Each point is reached from the start by the listed moves, each made once or not at all, plus a little noise. Is the number of moves made odd or even? Then give how often each move was made.

Moves:
(1): [ 57 -27  20  -1]
(2): [ 20  22  16 -13]
Start: [ 18 -14  10  14]
Points:
[ 75 -40  29  12] => odd (1, 0)
[36  7 28  2] => odd (0, 1)

Moves:
(1): [ 39  16   4   5   4 -16   3  31  20 -11]
(2): [  2  26   9  16   4  -4 -13  -1   8  -3]
(3): [ 26  -8  21 -16 -21   9  -9 -34  21   9]
(4): [ -7 -18   1  25 -23   6  11 -16  13 -24]
(5): [ -8  -9  37  32  36   5 -13   0 -27 -12]
(6): [  6  13 -36  13  -1  28   7  12 -11  15]
(7): [  6  21   5 -13 -24  -2  24  -1 -31 -18]
(8): [-20 -15  15 -10 -33  -6  14  39   7  33]
(9): [ -5   9   2 -25  26  20   8  -8  19  -3]
Start: [-16  -7  23   6   1   6 -10  12 -23   0]
Points:
[ 12  34  76  33  72  11 -25  34  -3 -30] => even (1, 1, 0, 0, 1, 0, 0, 0, 1)
[-36  28  20  12 -50  50  39  37 -19  -1] => even (0, 1, 0, 1, 0, 1, 1, 1, 1)
[ 33   5  95  15  -1  28  11 -19  -7 -60] => even (1, 0, 1, 1, 1, 0, 1, 0, 1)
[-17  22  33  69  38  35 -32  23 -51  -1] => odd (0, 1, 0, 0, 1, 1, 0, 0, 0)

Moves:
(1): [ 14   8   4   4  -1 -10 -10 -10  -1  14  -3  10  19  -8  -9  -4   8  13
  16   9]
(2): [ -2  34 -24   2 -17   2 -14   6  -9   9  10   5  -1  -5 -10  -6   1   9
  -9   7]
(3): [ -9  -1  12  -4  -1   0 -11   7   5   1  -5  -1 -11 -21  -5  -8  -7   4
  -7   2]
(4): [ -2   7  10  28  -3 -11   4 -28 -12 -24   6   8 -17   8   5  22   5 -14
  -6  19]
(5): [  3  18   8 -18  23   6   1  -8 -20  -1   4  11   9  12  10   5  -3   4
   8  -8]
(6): [  0   3   9  -4  -5  44  -3  -3  -2   8  11   9   2 -11  14   5  11  -4
 -11 -15]
(7): [ -6   1   3   1   4  -1  22  -9   5  21  -7  -4  -3  -4  -9  -1  -5 -10
  -8  15]
(8): [ 19   3  -7   7  15  -1   0  18  -7   0  -8   5   0  -9   2   7  -6 -11
   1  -3]
(9): [-16   0   3   2  12   0 -13  -5  17  13  13   7   4  -3  -8   4   4  -1
   7 -13]
(10): [-18  -9   5  -3  -5   0  -8  14 -12  30   3  15  14  -1   2  12   0   6
   1   5]
(11): [  4   2  -4  -2  -6   0  10   3 -11   7   5 -10  -8  -3  12  -1  15   8
  -2 -11]
(12): [ -1  16  -4  -1  -7  -7   1  -1   3   4  11  14 -10   1  18  -6   2 -13
  12   6]
(13): [-13  -7  -1  12  -1   1  10  -9   3 -13  13  -2   8  -3   1   0  -8  -1
   6   0]
(14): [  9   0  11   2  -6   7  13   9   5   1  20   4   8   9  10   0   0   4
 -26  -1]
(15): [-10   2   7  14  -4   4   6   6   4  -5 -12  -5   5   4   8  -3  -9  -3
  -3  -3]
(16): [  8  19  -1  -1 -24   5   5  -7  12 -10  -3   9 -11 -10  11  16  -1  14
  -3   2]
(17): [  4  17  15  -3  -3   8  11  14   0   0   2   3  -4   6  -8   5  21  -5
   0 -11]
(18): [  7  -4  -3  -4  15  -2   4   8   0  -2 -10  10  -2   7 -10 -11  -1  23
  -1   5]
Start: [ 21  -2  -2 -11  15 -21   7  -5  17 -13   2  15  21  -3 -25 -16  -3  10
  18   4]
Points:
[  7  52  16 -14  14  -3  24   6   9  12  11  26  28  -8 -21 -28 -27  18
 -28  16] => even (0, 1, 1, 0, 1, 0, 1, 0, 0, 0, 0, 0, 0, 1, 1, 0, 0, 0)
[  3  38  29  -6 -33  14  19  -4  22  56   3  53  19 -56  19  -6  10  24
  11  13] => odd (1, 0, 1, 0, 0, 1, 1, 0, 0, 1, 1, 1, 0, 0, 1, 1, 0, 0)
[ 14  35  13  11  -7  24  35   4  18  27  24  32  39 -37 -20 -44   2  51
 -29  12] => even (1, 1, 1, 0, 0, 1, 1, 0, 0, 0, 1, 0, 1, 1, 1, 0, 0, 1)
[-22  90  40   3 -14  35  17 -14  -5  35  30  63   2 -33   0  34  28  18
 -16  -6] => even (0, 1, 1, 1, 1, 1, 1, 0, 1, 1, 1, 0, 0, 0, 1, 1, 1, 0)
[ 46  66 -13   7  -8 -28  28   8  35  13  22  66  18 -46 -25 -29 -20  40
  -1  46] => even (1, 1, 1, 0, 0, 0, 1, 1, 0, 0, 0, 1, 1, 1, 0, 1, 0, 1)
[ 28  95  17 -20  -6  28  -3   2  23  26  44  79  26 -30  18 -24  15  67
  -2 -17] => even (1, 1, 1, 0, 1, 1, 0, 0, 1, 0, 1, 1, 0, 1, 1, 1, 0, 1)
[ 14  31  22  -5 -12  35  52 -19  36  -6  18  29  14 -26 -16   9  14   3
   2  -5] => odd (0, 0, 0, 0, 0, 1, 1, 0, 0, 0, 0, 0, 1, 0, 0, 1, 1, 0)
[ 74  91  -3 -10 -20 -20  17  43  16  11  24  66   0 -37 -14 -24  29  55
  -2   8] => even (1, 1, 1, 0, 0, 0, 0, 1, 0, 0, 1, 1, 0, 1, 0, 1, 1, 1)
